Each row of a before or after table is a point. One or more steps were done to the points. Then noise was added and the rows were shuffled. The steps act on how far a point lies along the listed directions, d1 being the first. Name the steps. A step turns or swaps two directions, mirrors them in a line or flattens them onto one, adds a multiple of one to another, or multiplies one. Angles are multiples of 10 degrees, from the lower direction toward the higher: turns from -170 to 170, lines from 10 to 170 but not 90. Use the fewest steps. Two steps may share a direction if one is a turn and the other turns, adds or multiplies; they go together, in the order done. Otherwise the lowest direction goes first.
In the rows, 128 means zero.

Directions:
(1): [166  93]
(2): [163 166]
Before (13 x 2):
[[178 131]
 [160 165]
 [144 139]
 [ 94  93]
 [198 146]
 [149 143]
 [175 116]
 [115 166]
 [ 84 104]
 [108  79]
 [113 128]
 [122  84]
 [ 82  74]]
After (13 x 2):
[[101 122]
 [ 88  58]
 [124 141]
 [ 95  96]
 [138 135]
 [160 166]
 [134  70]
 [150 206]
 [ 97  55]
 [140  94]
 [160 103]
 [ 78  69]
 [144 137]]
Steps: add -1.5 times d1 to d2

Directions:
(1): [ 79  84 107 149]
(2): [140 158  85 176]
(3): [173  87  93 112]
Before (14 x 4):
[[ 85  48 154  79]
 [176  74  90 119]
 [111 113 161  82]
 [ 77 132 122 129]
 [ 96 159 214 104]
 [166  96 104 126]
 [ 92 166 166 159]
 [ 91 125 130 152]
 [109 114 118 115]
 [152  86  85 123]
 [ 80 161 123 183]
 [106 106 153 113]
 [143 173 128 171]
 [122 123 104 143]]
After (14 x 4):
[[ 87  46 152  78]
 [ 82 177 176 164]
 [139 176 130 169]
 [ 71 171 129 186]
 [101 106 155 112]
 [109 113 162  85]
 [ 85 175 227 107]
 [106 113 118 113]
 [ 87 128 132 151]
 [176  88  99 122]
 [188  56  75 113]
 [ 70 137 125 130]
 [127 121 101 144]
 [163  75  75 118]]
Steps: multiply d3 by 1.3

Directions:
(1): [ 86 164  62  81 137 132 104 113]
(2): [172 203 166  91 123 134 125 137]
(3): [180 112  98 131  81 174 109  84]
Before (10 x 8):
[[ 64 179   9  42 157 129 100 100]
 [162 125 166 129 111 122 129 129]
 [104 112 109 136 127  89 136 141]
 [186 111 163 162  95 145 142 104]
 [ 62 171  15  62 129 153  80  74]
 [191 113 154 140 104 130 121 116]
 [150 114 123 151 121 136 125 130]
 [ 97 146 127 123 135 112 118 123]
 [123 179 113  88 142 131 127 129]
 [110 196 133  88 136 126 111 116]]
After (10 x 8):
[[ 80 135  99 110 156 115 134 133]
 [135 115 170 136 130 103 138 144]
 [100 124 109 134 123 121 112 110]
 [ 56 138 112 116 154 105 119 123]
 [ 70 181   9  41 152 135  97  94]
 [ 74 213  42  42 137 146  84  87]
 [157 141 141 136 127 131 128 140]
 [162 148 199 146 129 111 156 141]
 [163 136 182 130 136  98 133 148]
 [143 109  94 134  96 116 124 114]]
Steps: turn d2 and d3 by -100 degrees

Directions:
(1): [171 153  88 143 138 113 123 145 166 164 211]
(2): [149 131 192 109 141 102 155 204 163 148 106]
(3): [207  68 107  95 103  97 114 132 104 103 118]
(4): [122 166  87 113 169  70 186 124 123  79 115]
(5): [145 155 151 136  65  99 182  84 103 178 125]
Before (8 x 11):
[[ 53 152 225 118 173 141 199 190 153 100  39]
 [130  77 187 123  92 119 183 110  84 111  26]
 [118 141 158 127 142 163 102 143 154 115 129]
 [ 95 134 127 142 194 137  88 147 151 117  98]
 [109 181 149 157 151 175 123 168 207 186 181]
 [130 135 213 119 133 103 118 208 170 196 101]
 [ 65 190 131 135 188 135 140 130 140 113 148]
 [151 140 146 117 129 118 160 134 122  83 122]]
After (8 x 11):
[[114 141 145 131 141 165  98 130 149 111 134]
 [ 97 180 118 165 148 181 120 132 190 173 192]
 [126  79 167 128  91 123 178  90  74 101  34]
 [ 70 193 136 134 188 134 140 138 142 117 146]
 [ 33 156 161 133 168 154 184 122 121  75  56]
 [105 139 132 136 126 121  99 122 129 164 123]
 [ 94 136 122 141 192 140  88 144 150 112 100]
 [146 139 138 119 128 119 159 126 116  79 124]]
Steps: flatten d2 and d4 onto the line at 80 degrees

Directions:
(1): [169 121 205 137  87 162 182  99 131 136 166 133]
(2): [ 99 143 149 135 149  92 111  31 105 151 125  87]
Before (10 x 12):
[[127 127 127 128 131 132 128 133 132 123 131 140]
 [116 131 118 134 138 117 117 125 125 128 118 119]
 [129 129 124 129 126 135 127 122 128 125 123 130]
 [123 127  93 122 134 133 104 174 130 119 116 139]
 [118 133 120 127 134 122 111 107 121 134 127 117]
 [131 125 142 128 118 136 129 129 137 126 131 132]
 [143 127 166 133 104 139 142 115 127 130 144 130]
 [120 134 119 124 130 121 117 129 126 129 134 129]
 [139 123 154 127 111 147 150 142 145 123 143 130]
 [129 131 126 128 123 125 126 133 123 119 125 125]]
After (10 x 12):
[[115 135 115 124 134 116 113 125 124 130 131 126]
 [138 123 145 128 112 142 135 138 139 125 134 137]
 [129 130 124 128 123 126 126 139 124 118 124 127]
 [133 118  60 115 129 150 104 248 145 102 109 166]
 [102 140 124 130 147 103  99  65 111 143 122  98]
 [129 129 124 130 126 135 127 121 127 125 123 129]
 [151 126 187 136  96 145 155 102 127 133 154 130]
 [159 116 160 126  94 168 168 177 155 115 152 147]
 [132 124 123 127 128 137 131 149 136 119 131 147]
 [105 135 114 134 147 106 107 106 120 132 114 109]]
Steps: multiply d1 by 1.6; multiply d2 by 3

Directions:
(1): [ 74 113 180 102 156 155 158 179 112 121 110 133 155 195 137 158  99  62]
(2): [158  46  54 106 140 166 143  79  99 123  90 154 135 168 101 150 125 132]
(3): [ 94 115 165 199 201 116 111  95 122  96  84 103 111 150 138 154 156 184]
(4): [149 155  95 127 108  78  68 134 112  72  90 111  91 142 147 168  56  99]
Before (9 x 18):
[[165 115  61  62  68 115 107 173 129 108 141 155 131 118 145 142  78  74]
 [ 71  53 157  81 157 178 170 146 115 122  87 135 173 208 119 177 109  60]
 [174 131  71 122 116 117 109 115 141 114 116 134 116 112 133 135  90 132]
 [ 88  68 127  63 186 195 198 150 119 146 110 156 181 209 112 142 146  80]
 [ 74  56 136  78 144 193 175 150  89 154 105 153 175 201 112 152 107  82]
 [143  35  98  66 137 193 181 129 116 172 118 160 152 220 101 138 121  69]
 [120 142 113 111  92 117 110 175 146 142 142 125 111  94 129 101  93  94]
 [107 130 101 127 109 101 101 130 133 110 135 121  88 119 122 133  98 138]
 [135 143 110  93  83 115  82 164 106 113 116 112  94 164 128 186  51  77]]
After (9 x 18):
[[138 165 133 168 145  99 101 125 160 115 128 116 114 100 148 132 117 162]
 [133  55 102 117 137 185 180  65 151 185 151 144 165  98  86  89 214 183]
 [121 102 178 165 166 158 178  99 168 204 165 122 133 131 113  76 226 196]
 [125 114 123 195 169  93  84  99 151  86 113 113 102  92 150 142 165 211]
 [108  74 128 138 142 186 168  85 129 195 153 145 164 110  94  88 206 199]
 [165 120  77 164 113 115  74  68 124 128 121 107  80 101 107 154 148 207]
 [106  98 112 164 162 123 100 121 125 104  84 110  99 135 122 135 112 147]
 [115  85 126 106 183 194 204  97 147 186 151 150 174 128 101  92 232 174]
 [110 136 101 137 104 101 107 128 136 117 137 125  91 118 122 126 109 148]]
Steps: turn d1 and d2 by 130 degrees; turn d1 and d4 by 60 degrees; multiply d3 by -1
